Each row is a point. Each copy is the shape, with its points in the same order, turned, moved and blurred by noise. Is it also mirrored, or only turned?

Shape (5 x 2):
[[-20  60]
 [ -5  43]
 [ 18 -46]
 [  2  -5]
 [ 28   0]]
Copy 1 (5 x 2):
[[-56  35]
 [-44  23]
 [ 41  -9]
 [  5  13]
 [  1 -10]]
Copy 1 is: mirrored
Copy 2 (5 x 2):
[[ 27  44]
 [  6  39]
 [-34 -45]
 [-14 -16]
 [-35   3]]
Copy 2 is: mirrored
Copy 3 (5 x 2):
[[-29  56]
 [ -9  46]
 [ 30 -35]
 [  4  -1]
 [ 28   9]]
Copy 3 is: only turned

Shape (9 x 4):
[[ 29   8  10   8]
 [ 28   2  -1  29]
 [ -5   4 -15 -10]
 [-22  -4  26 -31]
 [ -5  22 -25 -13]
 [ -8  20 -11 -14]
 [ 16  22   4  10]
 [-51  -8  23 -14]
 [ 13  -3 -23   8]]
Copy 1 (9 x 4):
[[ 21 -13  12  26]
 [ 16   1   9  44]
 [ -1   3 -18   0]
 [-14 -12  19 -31]
 [ -2 -11 -30   4]
 [-10 -13 -21  -1]
 [  7 -20  -3  26]
 [-41   1  20 -24]
 [ 14  11 -14  18]]
Copy 1 is: mirrored
Copy 2 (9 x 4):
[[-12  29  -6 -13]
 [-37  17  -9  -5]
 [ 12   7   5  14]
 [ 35  28  36 -11]
 [ 20  -3 -12  16]
 [ 21   2  -4   7]
 [-10  11 -10 -14]
 [ 27   2  60 -12]
 [-15  10  -6  17]]
Copy 2 is: only turned
Copy 3 (9 x 4):
[[-29  -2 -34  -9]
 [-37   9 -34  13]
 [-11 -20   2   6]
 [ 23  -6   2 -28]
 [-26 -29  12   3]
 [-18 -21  10  -7]
 [-38   0 -15  -9]
 [ 30  15  25 -16]
 [-23 -14 -16  23]]
Copy 3 is: only turned

Shape (14 x 8):
[[ -7  11  31  -3  15  28  22 -40]
 [-34  13 -29 -25 -29 -23  39 -20]
 [ 37  -3  31   8 -12 -42  23 -20]
 [  5 -15  -2 -19 -30 -20   6 -26]
 [ 20   8  20  13 -35  21  -7  14]
 [-22 -41  16 -21  30  13 -14   8]
 [  1  26 -33  16 -36 -21  -2 -18]
 [ 11 -10  30 -34  25   4  37 -13]
 [ 29  -4  10 -13  -4  27 -27  14]
 [-30 -22  38  -7  29  19  25  -7]
 [-20   9 -31  -9  15  -4 -22 -39]
 [ 42 -45  11   9  11 -10  39  14]
 [ 16  12  -1   6  -3 -34  34  -1]
 [-11  12  24  -9 -29  18  -1  17]]
Copy 1 (14 x 8):
[[ 23 -12  23 -16  -7 -31 -39 -30]
 [ 40 -30  51 -18  45 -14  17  23]
 [  4 -40  -8 -17 -28 -23   4  29]
 [ 21 -23   3 -19  19 -34  25  11]
 [ 19   6 -23  27  11 -23 -18  16]
 [ 26 -18  10  23  -3 -23  30 -60]
 [ -5   1  20 -12  38  -2   8  38]
 [ 56 -26  21 -12 -35 -28   1 -23]
 [ 25  25 -24  17  -6 -13   5 -12]
 [ 33 -36  30  21 -13 -30 -13 -48]
 [ -2   6  35 -31  29   1  16 -30]
 [ 18 -16  17  26 -56 -46  29  14]
 [ 17 -27  28  -3 -18  -5   7  35]
 [ 42 -11 -10  27  22 -13 -17  -1]]
Copy 1 is: mirrored
Copy 2 (14 x 8):
[[ 32 -12  25 -13  33 -31  -2  22]
 [-13  24 -19 -31  14   3  41  39]
 [ -5  21 -16 -14  42   3 -43 -13]
 [-23  -7 -17 -17  21  15  -7  21]
 [ 19   2   6  34   7  21 -21   5]
 [ 16 -52 -32  -9 -19 -32 -18  21]
 [-27  39  11   1  -7  18  -1  35]
 [ 14 -20 -18 -11  37 -40   6  -8]
 [ -6 -27   2  41  -4 -11 -19  -6]
 [ 49 -31 -14 -23   7 -35 -11  16]
 [-30  -3  15 -20 -14 -30  -5  52]
 [  7 -10 -24 -24   4  -1 -22 -55]
 [ -6  38 -19 -16  12  -7  -8 -11]
 [ 24  -3  -9  31   6   9  -2  22]]
Copy 2 is: only turned
Copy 3 (14 x 8):
[[-31  11  12 -30  23 -34  23  12]
 [-23   7 -12   3 -49 -32  15 -40]
 [ 14 -34  23   6  32 -16  18 -25]
 [-11  -7   2  29  -2 -43  12  -6]
 [  2  -8  36   7  -6  -8  -2  35]
 [-33   0 -35  -2  18 -22 -39  26]
 [  0  15   7  35 -24  11  38  -8]
 [ -5   0 -11 -31  32 -50 -15 -12]
 [  8   9   4  14  14 -18 -14  53]
 [-54  -6 -11 -41  21 -27 -23  11]
 [-37  28 -38  23   1  -3  31   2]
 [  4  -3  25   5  34 -12 -45 -27]
 [ 13  -4  14 -10   1  -7   8 -31]
 [ -9  -4  11 -12 -24 -19   0  36]]
Copy 3 is: only turned
Copy 4 (14 x 8):
[[-12  28  48   1   1 -26 -23  -1]
 [ 29   3  -8 -55 -14   8 -20  27]
 [-52  16  28 -54 -19  15  15 -17]
 [-24  19 -16 -36 -12   2  -3  11]
 [-36   9   0 -15  41  13 -19 -29]
 [-33 -33  -1  14   4 -38   7  22]
 [  7  23  -8 -22   3  51  -6   3]
 [-25  -8  29 -26 -23 -47 -10 -12]
 [-44  -9 -13  16  15  -1 -18 -29]
 [-18 -13  39  -7  15 -48  -1  19]
 [  7   7   0  21 -26  20 -10  25]
 [-34  -6   5 -35  -2 -28  47 -39]
 [ -7  -5  22 -48 -17  19  10 -18]
 [-24  -6   1 -22  37  -2 -36  -3]]
Copy 4 is: only turned

Shape (14 x 11):
[[ -5  14  16  26  11 -14 -22   7  19  34  -5]
 [ -8  10 -11  -1  11 -15   9 -25  -7   9  -3]
 [-12 -25  23   8 -19 -15  -2 -19 -23   9 -29]
 [ 21 -15 -31  20 -26  28 -17  13   5  11  -7]
 [  8   9  -6  -9   4 -15  22 -11   3 -15  -3]
 [ 18 -23   2 -12  -7 -16   4  -9  21  11   2]
 [-12   3  20  15 -31  14   1 -27   5   2  14]
 [-11  26   9   4 -20 -21  19  19  13 -13 -26]
 [  3   6  12  15 -17  24   3  13  10   9 -13]
 [ 18  26  -7   7 -19  -5 -24 -13  17   2  -3]
 [  5  23 -11  10  -2 -20 -23 -11 -34  25  20]
 [  2   4  -6 -25 -11  23 -17 -12   4 -23  10]
 [ 23  24 -28 -34 -20  21   3 -26  17   6  19]
 [-22  -7 -19  -7 -39 -15 -34 -24 -27   0   9]]
Copy 1 (14 x 11):
[[-21   3 -15 -30  22  -4  23  -7   2 -12 -25]
 [ -7  14   0 -15   3   8 -15  19 -13 -11  13]
 [ 34 -16  23 -22 -11  -5  -9   2  -4 -26 -11]
 [ 21  39  19   8   4  -5  48   7  24  -9   4]
 [-13   7   0  -2 -11   2 -13   5   1  -5  35]
 [ -9 -15  22  -7   8 -14  17   6  -3   0  23]
 [ 18  -5  18  -5  28  30  -5  -8  26  -9   3]
 [-14  11  -8 -19 -15 -18 -14 -19  36 -26  15]
 [ 14  12  -3   6  11  -9  13 -12  31  -8  -7]
 [ -2  28   6 -24  19   7  18 -23   7  -2  21]
 [-13  37  20 -12   8  24   4 -12 -31 -22 -15]
 [  8  25  23  -2   0  15  -4  -4  16  34  20]
 [ -6  38  29  14  38   2  -3   3   6  17  46]
 [ 15  31  59 -32  -7  27  -3   1   2 -12  -1]]
Copy 1 is: only turned
Copy 2 (14 x 11):
[[-22   7  -3 -10  12   2  -9   9 -40 -23  25]
 [-13  -9 -15   9   9   5 -28 -21 -11 -11 -17]
 [-15  12 -20  -2  -9  29 -12 -17 -11  40   5]
 [-13  -2  26  32  37  17  11  17  12   9  15]
 [  5  -2   0   7   7  -8 -21 -34   8  -6  -8]
 [  2 -13   0   5  20  -8  13 -28 -19  16   4]
 [-25  15 -27   7   8 -20  -2   8   6  17  -5]
 [  5  11  -8 -30  10   0 -23 -20  24 -14  23]
 [ -7   0   8   1   9  -7 -11  19   7   7  25]
 [-10  21   9   0  45 -10 -13  -3 -11  -6  -2]
 [-39  14  12  -3  10  20  -6  -3 -20 -20 -35]
 [ 24  15  -1  19  19 -14   0   6   6   8 -29]
 [  6 -20   9  12  50 -29  -8   3  12   0 -40]
 [-14  26 -23   5  27  34  13  -1   0  10 -41]]
Copy 2 is: mirrored
Copy 3 (14 x 11):
[[  2 -11  -2 -40  16 -16   9 -14 -14 -26   2]
 [  0 -15  22 -16  -1   9 -26 -18  -4   9  -2]
 [  4  24  30  -5   6 -30  -6 -38   8   5 -18]
 [ -7  49   9   1  -8   2  -9  17 -34 -26   8]
 [  3  -1   6  -4   7  12 -31   4  15  10  -7]
 [-10  23  12  -7  27   8 -12 -10  17  -5  16]
 [  0  28 -11 -21 -16  21   8 -31   0   8 -12]
 [-12  -2  -5 -27   2 -22 -11  24  14  14 -29]
 [  0  20  -2 -16  -9  -3  11  10  -1 -16 -15]
 [-21  12  -7 -25  15  19 -19  -5 -20 -15 -17]
 [-16 -19  -5   3  -6  -2 -23 -39 -33 -18   2]
 [-11  17   6  16  12  36   3   3 -14  10 -16]
 [-37  12  11  -2  -4  60 -17   5  -1  -5   3]
 [-34  21  11   7   1  -1 -13 -40 -37  26  -5]]
Copy 3 is: only turned

Shape (17 x 12):
[[-15 -24  40 -15  18 -24 -24 -14  -9  23   4 -20]
 [ 19 -16 -20 -16   0   8   1 -31  23  -9 -16   1]
 [-27 -27  23  18 -30  31 -12   5 -31  13 -29 -16]
 [ -9  10  30  10  15 -27 -28  17  -3 -26 -16 -13]
 [ -2  27  -9  18   0  -1  21 -20  -8  10  30  18]
 [-10 -24  -7 -15  25  -6 -16  14 -26 -28  30   7]
 [ -6 -13  30  14   8  25  -4 -31  12  -9 -29  14]
 [-13 -27   1   5   0   1 -28 -15 -17  18 -25   0]
 [-17   3 -18 -20  -7  -2  18   2  24 -16  19  11]
 [ 12 -26  27  21 -16 -23  23  14 -33   4 -14 -23]
 [-34 -27  28 -17 -17  22 -27 -33  16 -32   2  10]
 [-13 -18  27  11  23  13   8   9  11  17   7  -5]
 [ 23 -25  25  28 -10  23 -23   9 -19  10 -17 -26]
 [-26  29   1 -12  15  13  22 -13  20 -28 -11  -7]
 [ 19  32 -13   2 -14   8  19 -17  12 -23  10   2]
 [ 11   8 -18  32 -22   1   4  -6  18 -26 -12   3]
 [ -1 -21  35 -28  18  20 -16  20   4   7  -9  26]]
Copy 1 (17 x 12):
[[-22  19 -17  11 -24 -12  -6 -43 -16   7   4  17]
 [  9  15  18   7 -18 -12 -31   4  24  -6  13 -34]
 [-43  22  24   2  -4 -25  40  15 -17  -8  27   8]
 [ 20  11  28 -11 -20 -28  -6 -25 -39  15   3  24]
 [ 10 -23  11 -18  18  13  -7   3  32   5  -7  18]
 [ 14 -25  21  17 -47  17   2 -12 -16 -17  -1  16]
 [ 10  25  10 -16 -20 -28  18  -6  20  15  35 -12]
 [-32   8  24   1 -12 -12   4 -24  -5  -6  28  -9]
 [ 20   5  21  15 -15  20 -32  25  15   8  10  17]
 [-25 -13  12  25   1 -43  17   4 -21  26 -20   2]
 [ -2  51  21  -9 -58   9  11   4  16   3  20   5]
 [ 13   8 -14  21   2  -5  16  -9  -6  10  26  12]
 [-12  14  11   2   7 -29  36  -5 -33 -10  -1 -23]
 [ 35  15  19  -5 -13 -26 -26  18  24  -2  24  34]
 [ 29   0  24 -19   5  -8 -25  28  24  -2 -15  -1]
 [ 22  11  54  -6  11 -12  -7  17  10  15   0 -15]
 [  6   2 -20  -3 -37   2   3   3 -29   9  42  -6]]
Copy 1 is: only turned
Copy 2 (17 x 12):
[[-15 -11   1 -10 -24 -12  -8  24  60  13  30  12]
 [-22   0   3  12   0 -39  -7   1 -23  -2  18  14]
 [  6 -53  19  -5  -6  20 -33  -9  29 -27   2   6]
 [ -2   0  -5 -34 -31   2  18  -4  32   8 -16  30]
 [ 15 -13 -13  32  23 -15  27  24   9  15 -16  -7]
 [ 31  14 -22  -1 -12   6  24  -5  18  -4  41  15]
 [  1 -33  37   8 -28 -20  -7  12  -5   8  -2  22]
 [-14 -34  -8   3 -18   6 -25   3  14   6  19  15]
 [ -3  30   5  34  12 -11  20   0   6 -12   1  12]
 [-11 -28   6 -35  -6   2   9   1  31 -16   3 -40]
 [  5 -17  26  35 -37 -24   2 -13  24 -22  18  46]
 [  7  -5  37  -5   7   5   2  16  27  19  15   7]
 [  7 -48  13 -38   5 -10 -20 -20  22   6   9   2]
 [  2  16  18   9   1 -12  18  32  -5 -20 -23  37]
 [  7   1  -6  14  21 -41  24   3 -12  -8 -26   7]
 [-14 -18   3   5  10 -14  23 -24 -18  -2 -25   9]
 [ 26  17  26   1 -29  -6 -29  -2  23  18  18   9]]
Copy 2 is: only turned
Copy 3 (17 x 12):
[[ 28  28 -11  15 -22  15  10  23  -2  -5 -16  18]
 [  3  -5  29  19  13 -20 -18  -3  -3 -30 -10 -14]
 [  9  -9 -39  31 -34 -22  -1  -2  16  28   4 -28]
 [ 31 -18 -13  14  -3  30  42  -2 -23  -5 -16 -13]
 [-30 -23   4 -15  15   7  -2  -1  -8  -5  24  29]
 [-16  22   6  -6  23  30  19  21  -9  24 -23 -22]
 [ 25 -21  -7   3  -3 -30 -16 -19 -15   1 -18  -7]
 [ -1  19 -18  18 -29  -6  -7  -1  -7 -11 -12 -18]
 [ -5 -21  32  -7  29  17 -21  23  -5   1  14 -11]
 [ 17   3   0  41  -9 -14  40   1 -20  28  33   3]
 [ 23 -19 -14  20  17   7 -43   9 -11  22 -42 -13]
 [ 31   3  -9 -25   6 -11   6  18   2   7  11   3]
 [ 15   8 -32  32   2 -34  35 -18  14   5  -1 -15]
 [  6 -51  30 -14   2   1  -1  14  -3  -5  -5  -6]
 [-11 -44  26  12  33   1   2  -8   0 -11  10   9]
 [-10 -35   3  30  31 -12   1  -8 -19 -20  21 -24]
 [ 38  22  13 -12   7  15  -4 -19  11  15  -8 -23]]
Copy 3 is: only turned
